Each point is reached from the start by the listed moves, each made 0, 1 or 2 times, or once backwards (-1), plus a little noise. Say if it took an odd or an even number of moves. Then give how often each move was made.
In the rows, 128 means zero.

Moves:
(1): [128 102 131 119 135]
(2): [152 145 135 120 116]
(3): [128 102 132 180  79]
Start: [110 113 135 128 128]
Points:
[ 83  69 132 249  37] => even (-1, -1, 2)
[162 204 138  64 147] => even (-1, 2, -1)
[161 120 151 165  57] => odd (0, 2, 1)
[ 83  98 126  75 197] => odd (1, -1, -1)

Moves:
(1): [145 162 108 104 151  93 139 132  92]
(2): [122 153 135 131 129 126 131 152 131]
(3): [144 157 150 150 102 142  93 132 136]
(4): [113  83 120 129 109 146 163 153 134]
(5): [125  83 132 133 145 109 116  88  96]
(6): [117 136 126 122 125 128 162 137 131]
Start: [140 115 159 139 113 115 111 132 149]
Points:
[140 132 170 139 138  53 133 102  67] => odd (1, 1, 1, 0, 2, 2)
[147 249 106  72 170  45 188 223 111] => even (2, 2, -1, 0, -1, 0)
[158 178 180 143  98 115 105 106 154] => odd (0, -1, 1, -1, 0, 2)
[183 226 188 161  94 130  21 145 178] => even (0, 0, 1, -1, -1, -1)

Moves:
(1): [119 128 131 129 133 130 149 139 131 128 148 121]
(2): [151 144 134 114 137 132 164 124 111 116 132 139]
(3): [124 136 132 132 119 126 128 144 127 116 117 121]
(4): [126 127 132 125 144 134 123 139 122 124 125 143]
(5): [138 101 137 142 149 106 139 130 151 124 115 142]
(6): [128 132 134 133 105 125 133 137 132 162 110 133]
(7): [126 133 139 115 124 111 131 119 136 123 117 132]
(8): [104 137 118 140 132 112 136 120 100 132 129 131]
(9): [137 139 161 147 129 125 107 127 122 137 151 125]
Start: [171 112 133 106 135 140 125 131 138 147 130 123]
Points:
[243 145 237 125 123  96 205 115 142 217 155 151] => odd (1, 2, -1, -1, 1, 2, 1, 0, 2)
[172 128 129  85 196 124 248 185  96  85  95 173] => even (1, 2, 2, 2, 1, 0, 0, 1, -1)
[143 192 221 151 130  91 161 164  59 161 144 139] => odd (1, 1, 2, 1, 0, 1, 1, 2, 2)
[209 104 179  95 166 149 178 197 165 142 106 164] => even (1, 1, 1, 2, 1, 1, 0, -1, 0)
[117 155 217 180  59  85 113 174 141 225 145  80] => even (2, -1, 2, -1, 0, 2, 1, 1, 2)
[142 182 114  61 158 172 249 191  55  92 140 138] => odd (2, 2, 2, 2, -1, 0, 0, 1, -1)
